Each point is reached from the start by the listed moves, each made once or not at all, plus a little noise. Say if it took an odd or an even number of moves. Then give how often each move was made.

Moves:
(1): [ 0.12  0.03 -0.33]
(2): [0.44 0.85 0.13]
Start: [-0.10  0.01  0.15]
Points:
[0.37 0.78 0.23] => odd (0, 1)
[0.59 0.86 0.05] => even (1, 1)
[ 0.05 -0.02 -0.19] => odd (1, 0)

Moves:
(1): [-0.05  0.32  0.34  0.04  0.23  0.33  0.02  0.04  0.55  0.00]
(2): [ 0.47  0.87  0.21  0.29  0.39  0.75 -0.17 -0.12 -0.16  0.39]
(3): [ 0.00 -0.29  0.44 -0.37 -0.71 -0.05 -0.16  0.22 -0.10  0.04]
(4): [-0.14  0.35  0.15 -0.01  0.18 -0.16 -0.16 -0.01  0.32  0.17]
(5): [-0.10  0.27 -0.31  0.42 -0.15 -0.23  0.64  0.26 -0.07 -0.23]
(6): [-0.30 -0.19 -0.12 -0.29  0.00 -0.08 -0.30 -0.17  0.21 -0.29]
(7): [ 0.24 -0.01 -0.49  0.06  0.08 -0.11 -0.25  0.29 -0.19  0.15]
(8): [ 0.18  0.24  0.15 -0.71  0.04 -0.36 -0.28  0.27  0.27  0.10]
Start: [-0.10 -0.04  0.02  0.02  0.15 -0.03 -0.33 -0.14 -0.12  0.02]
Points:
[ 0.30  1.12  0.53  0.36  0.81  1.05 -0.49 -0.23  0.27  0.41] => even (1, 1, 0, 0, 0, 0, 0, 0)
[-0.39 -0.53  0.33 -0.62 -0.58 -0.13 -0.79 -0.04  0.01 -0.26] => even (0, 0, 1, 0, 0, 1, 0, 0)
[ 0.03  1.11 -0.15 -0.16  0.50 -0.57 -0.40  0.71  0.79  0.22] => odd (1, 0, 0, 1, 1, 0, 1, 1)
[-0.08  0.52  0.33 -0.70  0.38 -0.52 -0.77  0.07  0.45  0.30] => even (0, 0, 0, 1, 0, 0, 0, 1)
[ 0.19  1.53  0.36 -0.55  0.24  0.07 -0.99  0.66  0.73  0.34] => even (1, 1, 1, 1, 1, 1, 1, 1)

Moves:
(1): [-0.01 -0.23 -0.02 -0.11  0.30  0.08  0.08  0.30 -0.08 -0.24  0.04 -0.02
 -0.09  0.41 -0.38  0.25]
(2): [ 0.01 -0.40  0.12 -0.10 -0.10 -0.20  0.03  0.37  0.29  0.39 -0.24  0.04
 -0.39  0.10 -0.06  0.20]
(3): [ 0.20 -0.04  0.14 -0.21 -0.51 -0.44 -0.35 -0.32 -0.36 -0.03 -0.23  0.16
  0.00  0.09 -0.07  0.46]
(4): [ 0.40 -0.35  0.01 -0.72 -0.09 -0.27  0.03 -0.18  0.52  0.24 -0.10  0.17
 -0.18 -0.16 -0.17  0.42]
(5): [ 0.01 -0.06  0.00 -0.10 -0.03 -0.36  0.34 -0.33  0.02 -0.27 -0.19 -0.15
 -0.13 -0.29 -0.11 -0.09]
(6): [ 0.00  0.37  0.02  0.25  0.35 -0.34 -0.17 -0.01  0.05 -0.14  0.00  0.31
 -0.20 -0.03  0.10  0.13]
(7): [-0.01 -0.09 -0.03 -0.30 -0.08 -0.10  0.23 -0.30  0.04  0.23 -0.07 -0.09
  0.10 -0.23 -0.30  0.20]
(8): [ 0.15 -0.25  0.34  0.33  0.59 -0.11 -0.08  0.28 -0.24 -0.36 -1.02  0.31
  0.22 -0.28  0.32 -0.07]
(9): [ 0.14 -0.05  0.42 -0.58  0.13  0.21  0.29  0.02 -0.11  0.20 -0.39  0.44
  0.00  0.14 -0.08  0.36]
(10): [ 0.38 -0.47  0.41  0.29 -0.31 -0.06 -0.02  0.07  0.45  0.27 -0.16 -0.10
 -0.08 -0.36 -0.13 -0.53]
(11): [-0.12 -0.06  0.31 -0.13  0.07  0.20 -0.21  0.30  0.21  0.42  0.11 -0.27
 -0.22  0.03  0.21 -0.01]
(12): [-0.10  0.56 -0.21 -0.21 -0.10 -0.49 -0.08 -0.19 -0.29 -0.10  0.30  0.22
  0.09  0.05 -0.04 -0.41]
(13): [ 0.03 -0.14  0.20  0.21  0.13 -0.10  0.40  0.10 -0.24 -0.38  0.11  0.05
  0.26 -0.18  0.06  0.12]
(14): [ 0.44  0.33 -0.11 -0.18  0.09  0.19  0.16  0.30  0.23 -0.07  0.05 -0.11
  0.54  0.58 -0.16  0.28]
Start: [-0.14  0.09  0.28  0.09  0.00  0.14  0.46  0.05  0.20  0.04  0.36 -0.06
 -0.19  0.02 -0.64 -0.11]
Points:
[ 0.47 -0.20  0.72 -0.37 -0.02 -0.16  0.39  1.14  1.08  0.70  0.47 -0.27
 -0.29  0.86 -1.18 -0.34] => even (1, 1, 0, 0, 0, 0, 0, 0, 0, 1, 1, 1, 0, 1)
[-0.07 -0.18  0.86 -0.60  0.19  0.17  1.38 -0.15 -0.11  0.04 -0.01  0.33
  0.17 -0.27 -0.96  0.58] => odd (0, 0, 0, 0, 0, 0, 1, 0, 1, 0, 0, 0, 1, 0)
[ 0.66 -0.21  1.48 -0.27  0.00 -1.60  0.43 -0.04  0.02  0.00 -1.53  1.16
 -0.69 -0.52 -0.66 -0.03] => even (0, 1, 1, 0, 1, 1, 0, 1, 1, 1, 0, 1, 0, 0)
[ 1.04 -0.93  1.53 -1.02  0.09 -1.39  1.05 -0.29 -0.17 -0.62 -1.25  1.00
 -0.08 -0.59 -1.27  0.47] => odd (1, 0, 1, 1, 1, 0, 0, 1, 1, 1, 0, 1, 1, 0)

Moves:
(1): [ 0.09  0.08 -0.17 -0.05  0.21 -0.24 -0.06 -0.15  0.02  0.00  0.13 -0.08
  0.19  0.18 -0.18  0.09 -0.15 -0.02 -0.30  0.18  0.18  0.14  0.07 -0.33
  0.14]
(2): [ 0.43  0.25  0.01 -0.15  0.02  0.26 -0.07  0.02 -0.10  0.10  0.20 -0.36
  0.11  0.08  0.22  0.44 -0.15  0.03 -0.18  0.20  0.08 -0.41  0.13  0.20
  0.38]
(3): [-0.35  0.08  0.04  0.10  0.16 -0.14 -0.03 -0.05 -0.04 -0.02  0.23  0.13
 -0.19 -0.26 -0.13 -0.10  0.20  0.04  0.00 -0.13 -0.13  0.01 -0.02  0.06
  0.53]
(4): [ 0.23 -0.26  0.04  0.07  0.07  0.21 -0.12  0.03  0.01 -0.07 -0.04 -0.18
 -0.10 -0.09 -0.11 -0.14 -0.11  0.13  0.06 -0.06 -0.08  0.03 -0.08  0.21
 -0.15]
(5): [ 0.19 -0.14  0.03  0.10  0.02 -0.02  0.03 -0.26 -0.03  0.26 -0.02  0.06
  0.03  0.06 -0.12 -0.26 -0.09  0.04 -0.20  0.17 -0.13 -0.33  0.27  0.33
 -0.03]
(6): [ 0.27 -0.14 -0.01  0.26 -0.13 -0.12 -0.20  0.01  0.17 -0.12 -0.28 -0.39
 -0.10  0.17 -0.25  0.05  0.15 -0.09 -0.19 -0.04 -0.07 -0.19 -0.07  0.13
  0.01]
(7): [-0.12 -0.05 -0.04 -0.06  0.12  0.07 -0.08  0.17  0.19 -0.07 -0.03  0.08
  0.07 -0.01  0.07  0.00 -0.06  0.00  0.01 -0.12  0.04 -0.08  0.31  0.00
 -0.08]
(8): [ 0.07 -0.04 -0.11  0.22  0.07 -0.22  0.13  0.34 -0.21 -0.69  0.00  0.04
 -0.06  0.13  0.00  0.17  0.19  0.08 -0.02  0.11 -0.30 -0.15  0.07 -0.14
  0.31]
(9): [ 0.10  0.10 -0.25  0.14  0.16 -0.06 -0.10  0.06  0.10  0.18 -0.23  0.28
 -0.34 -0.07  0.00  0.10 -0.06 -0.01 -0.05  0.01 -0.07  0.14  0.04  0.21
 -0.01]
(10): [-0.36 -0.24  0.05 -0.16 -0.10  0.00 -0.20 -0.09 -0.07  0.26  0.22  0.04
  0.17  0.05 -0.15 -0.08  0.07 -0.02  0.09 -0.16 -0.38  0.36  0.08  0.20
 -0.09]
(11): [ 0.07  0.01  0.06  0.25  0.04  0.04 -0.14  0.13  0.13 -0.01  0.01  0.09
  0.18  0.11 -0.07 -0.14 -0.09  0.03 -0.05 -0.01 -0.10 -0.06  0.00  0.17
 -0.15]
(12): [-0.32 -0.06 -0.23 -0.08  0.13 -0.11  0.14 -0.28  0.16 -0.12  0.17  0.40
 -0.05 -0.05  0.07  0.05  0.18  0.09  0.11 -0.19 -0.35 -0.18 -0.08  0.13
 -0.09]
(13): [ 0.10 -0.04  0.01 -0.27  0.05  0.07  0.13 -0.39 -0.05  0.12 -0.17  0.42
  0.09  0.23  0.09 -0.11 -0.05  0.16 -0.16 -0.27 -0.07  0.09  0.19 -0.13
 -0.08]
(14): [-0.07 -0.32  0.00  0.24 -0.11 -0.29  0.09 -0.10  0.06  0.25 -0.01  0.35
 -0.04  0.14 -0.15  0.06 -0.03  0.45  0.04  0.20 -0.15 -0.34  0.15 -0.15
 -0.02]
(15): [ 0.12 -0.13 -0.01  0.09  0.09 -0.08  0.07 -0.21 -0.20  0.08  0.25  0.10
  0.09 -0.20  0.03  0.22  0.10 -0.01 -0.13  0.05  0.14  0.16 -0.06 -0.21
 -0.13]
(16): [-0.24 -0.12 -0.08 -0.19  0.19 -0.16 -0.17  0.19 -0.05  0.11  0.09  0.13
 -0.08 -0.02 -0.09 -0.18  0.12  0.23  0.04  0.05 -0.09 -0.04  0.20 -0.12
 -0.16]
(17): [-0.14 -0.27 -0.40  0.25 -0.24  0.19 -0.02  0.07 -0.04  0.11  0.00  0.08
  0.01  0.06  0.23 -0.15  0.30  0.10 -0.20  0.01 -0.10 -0.07  0.20 -0.09
  0.00]
(18): [ 0.27 -0.18 -0.11 -0.03  0.10 -0.14  0.12 -0.10  0.16  0.16 -0.04  0.23
  0.14 -0.04  0.13 -0.26 -0.04  0.14  0.01  0.00 -0.16  0.05  0.19  0.09
 -0.04]
(19): [-0.15  0.26 -0.21  0.29 -0.13 -0.11 -0.03  0.27  0.04  0.03 -0.03 -0.28
  0.15 -0.17 -0.57  0.21  0.09 -0.13 -0.12 -0.19 -0.03  0.12 -0.01 -0.07
 -0.27]
(20): [-0.02  0.09  0.28 -0.17  0.02  0.07 -0.16 -0.26  0.07  0.06 -0.15 -0.23
  0.02 -0.29  0.23 -0.14 -0.12  0.17 -0.01  0.23 -0.16 -0.04  0.10  0.12
 -0.28]
(21): [-0.11 -0.14 -0.24 -0.06  0.02  0.03  0.01  0.06  0.06  0.07 -0.01  0.26
 -0.04 -0.07 -0.18  0.16  0.21  0.04 -0.25  0.15 -0.19 -0.01  0.03 -0.07
  0.15]
(22): [-0.25  0.00  0.03  0.01  0.07 -0.19  0.36 -0.07  0.15  0.34 -0.11  0.01
  0.22  0.04  0.22  0.09  0.12  0.19 -0.74  0.19  0.08 -0.03  0.23 -0.13
 -0.20]
(23): [-0.27 -0.07  0.00  0.02  0.01  0.01 -0.14 -0.12 -0.08  0.24 -0.35 -0.18
  0.41  0.13 -0.23  0.02  0.05  0.00  0.04  0.14  0.18  0.19  0.08 -0.07
 -0.20]
(24): [ 0.12  0.20  0.03  0.13 -0.16  0.24  0.02 -0.20  0.19  0.09  0.30 -0.07
 -0.13  0.21 -0.09  0.01  0.04  0.26  0.22 -0.01  0.21  0.18  0.08  0.00
  0.03]
Start: [-0.02  0.11 -0.01  0.06 -0.20 -0.08  0.07 -0.14 -0.23  0.04  0.16  0.05
  0.24  0.05  0.23 -0.18 -0.03  0.05 -0.08  0.11  0.05  0.13 -0.42 -0.02
  0.71]
Points:
[-0.10  0.24 -0.95  0.35  0.55 -0.81  0.43 -0.90  0.43  1.02  0.54  1.28
  0.69  0.27 -0.24 -0.10  0.22  0.97 -1.25 -0.08 -0.22  0.69  0.45 -0.41
 -0.24] => odd (1, 0, 0, 0, 0, 0, 0, 0, 1, 0, 1, 1, 1, 0, 1, 1, 0, 1, 1, 0, 0, 1, 0, 1)
[-0.05 -0.55 -0.64  0.55  0.57 -0.65 -0.25 -0.51 -0.09  0.04 -0.38  1.07
  0.48  0.53 -0.27 -0.25  0.41  0.57 -0.69  0.01 -0.75 -0.33  0.53  0.27
  0.11] => odd (0, 0, 0, 0, 1, 1, 1, 1, 1, 0, 1, 1, 1, 0, 1, 1, 0, 0, 0, 0, 0, 0, 1, 0)
[-0.49 -1.21 -0.75  0.00  0.21 -0.40 -0.28 -1.09  0.15  1.84 -0.67  0.96
  0.93  0.10  0.21 -0.70  0.67  1.00 -1.82  0.53 -0.93  0.33  1.37  0.23
 -0.43] => even (0, 0, 0, 0, 1, 1, 1, 0, 1, 1, 0, 0, 1, 0, 1, 1, 1, 1, 0, 1, 1, 1, 1, 0)
[-0.53 -0.14 -1.12  0.95 -0.32 -0.42  0.53 -0.31  0.35  0.14  0.42  0.74
  0.27  0.54 -0.23  0.73  1.15  1.26 -1.57  0.03 -0.93 -0.93  0.77 -0.29
  1.37] => odd (0, 1, 1, 0, 0, 1, 1, 1, 0, 0, 0, 1, 1, 1, 0, 0, 1, 0, 1, 0, 1, 1, 0, 1)
[-0.29 -0.26 -0.33  0.80 -0.03 -0.48 -0.14 -1.43  0.34  1.39  0.42  0.01
  1.18  0.88 -1.23  0.00  0.16  1.19 -1.46  0.15 -0.71 -0.30  0.56  0.53
  0.52] => odd (1, 1, 1, 1, 1, 1, 0, 0, 0, 1, 1, 1, 1, 1, 0, 0, 0, 0, 1, 0, 0, 1, 1, 1)
[ 0.58 -0.16 -0.05  0.87  0.61 -0.73  0.09 -0.66 -0.27  0.53  0.43  0.25
  0.37 -0.11  0.16  0.21 -0.23  1.17 -1.66  1.27 -0.58 -0.74  0.47  0.31
  1.10] => even (1, 1, 1, 1, 1, 0, 0, 1, 1, 0, 1, 0, 0, 1, 1, 0, 0, 0, 0, 1, 0, 1, 0, 0)
[ 0.41  0.02 -0.40  0.83 -0.01 -1.07  0.29 -0.59  0.21  1.04  0.23 -0.27
  0.76  0.25 -0.60  0.15  0.05  0.69 -1.76  0.72 -0.28 -0.85  0.50  0.11
  1.21] => odd (1, 1, 1, 0, 1, 1, 0, 0, 0, 0, 0, 0, 0, 1, 0, 0, 0, 1, 1, 0, 0, 1, 0, 0)
[-1.05 -0.08 -0.68  0.45  0.11 -0.93 -0.01 -0.58  0.50  1.10  0.18  0.88
  0.71 -0.08 -0.56  0.23  0.17  0.87 -1.37  0.51 -1.13  0.24  0.17  0.05
 -0.11] => even (1, 0, 0, 0, 0, 0, 0, 0, 1, 1, 1, 1, 0, 1, 0, 0, 0, 0, 1, 1, 1, 1, 0, 0)
[ 0.08 -1.31 -0.59  1.05 -0.17 -0.69 -0.57  0.02 -0.23  0.15  0.26  0.19
  0.43  0.84 -0.66 -0.75  0.30  0.98 -0.82  0.58 -1.17 -0.53  0.45  0.19
  0.57] => even (1, 0, 0, 1, 1, 1, 0, 1, 0, 1, 1, 0, 0, 1, 0, 1, 1, 0, 0, 0, 0, 0, 0, 0)
[-0.43  0.05 -0.13 -0.38  0.57 -0.60  0.28 -1.56 -0.40  0.62  1.29  0.65
  0.66  0.22  0.33  0.02  0.41  1.27 -1.38  0.54 -0.87 -0.12  0.83 -0.03
  1.02] => odd (1, 1, 1, 0, 1, 0, 0, 1, 0, 1, 0, 1, 1, 0, 1, 1, 0, 0, 0, 1, 0, 1, 0, 1)
[-0.10 -0.38 -0.42  0.77  0.29 -1.38  0.19 -0.68  0.34  1.16 -0.03  0.72
  0.82  0.49 -0.91 -0.73  0.17  1.10 -1.76  0.27 -0.62 -0.46  0.78 -0.16
  0.43] => odd (1, 0, 1, 0, 1, 1, 0, 0, 0, 0, 1, 0, 1, 1, 0, 1, 0, 1, 1, 0, 0, 1, 0, 0)

Moves:
(1): [-0.30  0.23  0.17 -0.43  0.01 -0.23 -0.27 -0.03 -0.03  0.12 -0.20  0.12
 -0.43  0.38  0.02 -0.08  0.10 -0.32  0.64 -0.12 -0.41  0.64  0.13  0.38
 -0.03  0.16  0.06]
(2): [-0.02 -0.13 -0.48  0.74 -0.38 -0.25  0.10 -0.03 -0.13 -0.01  0.16 -0.23
  0.10 -0.06 -0.46 -0.06  0.03 -0.21 -0.11  0.54 -0.24 -0.54  0.29 -0.11
  0.28 -0.37 -0.25]
(3): [-0.76  0.19  0.26  0.00  0.00 -0.35  0.49 -0.46 -0.07  0.26  0.28 -0.32
  0.22 -0.13  0.11 -0.25 -0.06 -0.21  0.31 -0.43  0.04 -0.49  0.43 -0.80
 -0.58  0.33 -0.28]
(4): [ 0.12 -0.07 -0.39 -0.38 -0.19 -0.49 -0.41 -0.22 -0.38  0.39  0.34 -0.14
 -0.24  0.16  0.05 -0.40  0.44  0.70  0.16  0.10  0.00 -0.19 -0.59 -0.03
 -0.31 -0.82 -0.01]
(5): [ 0.46 -0.65  0.13 -0.09  0.49 -0.16  0.25  0.08  0.04  0.37  0.08 -0.25
  0.14 -0.18 -0.07 -0.08 -0.29 -0.03  0.31 -0.06  0.07 -0.24  0.22 -0.81
 -0.11  0.06 -0.05]
(6): [ 0.14  0.24 -0.02 -0.39 -0.09 -0.15  0.39  0.58  0.06  0.20  0.06 -0.41
  0.39 -0.40  0.43 -0.07  0.11  0.43  0.04  0.33  0.19 -0.02 -0.07  0.04
  0.10  0.42 -0.13]
(7): [ 0.12 -0.43 -0.42 -0.16  0.34  0.37 -0.33  0.36  0.13  0.05 -0.12 -0.02
  0.35  0.29 -0.14 -0.20 -0.35  0.27 -0.25 -0.03 -0.27  0.22  0.13  0.43
  0.26  0.64  0.39]
(8): [ 0.68 -0.08 -0.49 -0.24 -0.03  0.07  0.00  0.29 -0.27  0.06  0.75 -0.50
  0.24 -0.18  0.25  0.32  0.14  0.12  0.17 -0.13 -0.28 -0.29 -0.03 -0.66
  0.55 -0.30  0.29]
(9): [-0.32  0.32 -0.52  0.41 -0.24 -0.10  0.03  0.28 -0.26  0.07  0.02  0.10
 -0.18  0.24 -0.16  0.08 -0.47 -0.01  0.10  0.10 -0.05  0.23 -0.07 -0.56
  0.15  0.12 -0.22]
(10): [-0.12 -0.31 -0.13 -0.57 -0.17 -0.11 -0.02  0.27 -0.35 -0.78  0.21  0.72
  0.29  0.89 -0.32 -0.16 -0.19  0.08  0.39  0.01 -0.39 -0.07 -0.08  0.31
  0.06 -0.14  0.25]
(11): [ 0.04 -0.20 -0.19  0.61 -0.19  0.85  0.07  0.27 -0.18 -0.49 -0.77  0.01
 -0.04  0.53 -0.94  0.37 -0.06  0.10 -0.08 -0.29  0.11  0.22 -0.48  0.67
  0.27 -0.30  0.08]
(12): [-0.20  0.05  0.08 -0.14 -0.28  0.12 -0.01  0.01 -0.08 -0.16 -0.03  0.08
 -0.04 -0.30  0.05 -0.22 -0.09 -0.25  0.01  0.12 -0.14  0.03  0.48 -0.14
  0.11  0.17 -0.02]
(13): [-0.20  0.22 -0.11  0.17  0.21  0.01  0.32 -0.10 -0.42  0.36 -0.39  0.33
 -0.32  0.43 -0.21 -0.60 -0.31  0.50  0.21 -0.15 -0.17  0.16 -0.03  0.39
  0.19  0.04  0.07]
(14): [ 0.16  0.11 -0.10 -0.37 -0.25  0.01 -0.08  0.08  0.22 -0.74  0.13  0.01
  0.02 -0.44 -0.45 -0.34  0.01  0.08  0.09 -0.08 -0.43 -0.55  0.10  0.08
 -0.10  0.11 -0.19]
(15): [ 0.21 -0.17 -0.29 -0.22  0.49  0.34  0.18  0.10 -0.29 -0.05 -0.21 -0.29
 -0.01  0.58  0.20  0.01  0.02  0.05  0.10  0.34  0.13  0.24  0.33 -0.01
  0.10  0.15  0.10]
(16): [-0.21  0.20 -0.20  0.38  0.39 -0.05  0.56  0.75  0.55  0.36 -0.04  0.09
  0.04  0.12  0.05 -0.02 -0.22 -0.06 -0.01  0.23  0.24  0.21  0.32  0.55
 -0.24 -0.31  0.37]
(17): [ 0.07  0.03 -0.03  0.00 -0.05  0.09 -0.06 -0.20 -0.08  0.03  0.11  0.06
  0.32  0.02 -0.08  0.20  0.02 -0.04 -0.07 -0.07 -0.07  0.30 -0.15  0.03
 -0.10 -0.08  0.14]
(18): [ 0.23 -0.32 -0.69  0.31 -0.28  0.09  0.07 -0.11 -0.02 -0.26  0.17 -0.05
 -0.28  0.42 -0.22 -0.06  0.25 -0.13 -0.05 -0.11  0.43  0.22 -0.07 -0.24
  0.51 -0.07  0.27]
(19): [-0.15  0.27  0.08 -0.17 -0.03 -0.01 -0.24 -0.28 -0.10  0.02  0.12 -0.07
 -0.22  0.35 -0.47  0.06  0.40  0.29  0.09 -0.26  0.07  0.22 -0.12 -0.41
  0.11  0.03  0.23]
(20): [-0.05 -0.02 -0.21  0.45  0.19  0.21  0.19  0.24  0.44 -0.13 -0.36  0.25
 -0.11  0.52 -0.42  0.06  0.33 -0.21 -0.02 -0.41 -0.58 -0.04 -0.44  0.02
  0.12 -0.29  0.22]
(21): [-0.30  0.09  0.00  0.22  0.28 -0.31  0.02  0.04  0.35 -0.01 -0.23  0.05
  0.14 -0.41  0.04  0.02 -0.17 -0.25  0.39  0.14  0.02 -0.37  0.28 -0.14
 -0.26 -0.12  0.04]
(22): [-0.03 -0.02 -0.43 -0.26 -0.18  0.01 -0.09 -0.06  0.28 -0.10 -0.22 -0.14
 -0.24 -0.04 -0.26  0.09 -0.11  0.12 -0.04  0.04  0.13  0.11  0.11  0.03
  0.36  0.01 -0.04]
(23): [-0.32 -0.40 -0.09 -0.07  0.49  0.76 -0.01  0.29 -0.02  0.03  0.31  0.67
 -0.43  0.03 -0.76  0.28  0.49  0.67 -0.09 -0.13  0.41  0.35 -0.73 -0.21
  0.05  0.20 -0.57]
(24): [-0.38  1.03 -0.19 -0.40  0.08 -0.35 -0.74 -0.23 -0.56 -0.15 -0.26  0.27
  0.05 -0.27  0.08 -0.23 -0.05 -0.75 -0.44  0.27  0.04 -0.32 -0.21  0.25
  0.18  0.22 -0.09]
Start: [ 0.57  0.04  0.40  0.06  0.00  0.23  0.00 -0.19 -0.48 -0.05  0.11 -0.06
 -0.08 -0.20 -0.17 -0.40  0.48 -0.27 -0.20 -0.23  0.01  0.58  0.43  0.80
 -0.23 -0.15 -0.51]
Points:
[-0.99 -0.05 -1.13  0.92  1.06  0.24  1.32  0.06 -0.19  1.11  0.34  0.41
 -0.90  0.69 -2.23 -0.71  0.01  0.57  0.95 -0.90  1.18  1.27  0.65 -1.38
 -0.13  0.05 -0.59] => odd (0, 0, 1, 0, 1, 0, 0, 0, 1, 0, 0, 0, 1, 0, 0, 1, 1, 1, 1, 0, 1, 1, 1, 0)
[-0.78  2.38 -2.22  0.21  0.15 -0.47  1.11  0.79 -0.84 -0.02  0.00 -0.81
  0.30 -0.18 -1.46 -1.34  0.07 -0.66  0.64  0.39 -1.06 -0.55  1.66 -0.67
  0.77 -0.04 -0.30] => even (0, 1, 1, 0, 0, 1, 0, 1, 1, 0, 0, 1, 1, 1, 1, 1, 1, 0, 1, 1, 1, 1, 0, 1)
[-0.99 -0.19 -0.06 -1.68  1.36  0.20  1.20  0.85 -0.14  0.22  0.34  0.21
  0.06  0.75 -1.25 -0.59  0.51  0.16  1.92 -0.06  0.32  1.51  1.58 -0.42
 -0.66  0.71 -0.36] => odd (1, 0, 1, 0, 1, 1, 0, 0, 0, 1, 0, 1, 0, 0, 1, 1, 1, 0, 1, 0, 1, 1, 1, 0)
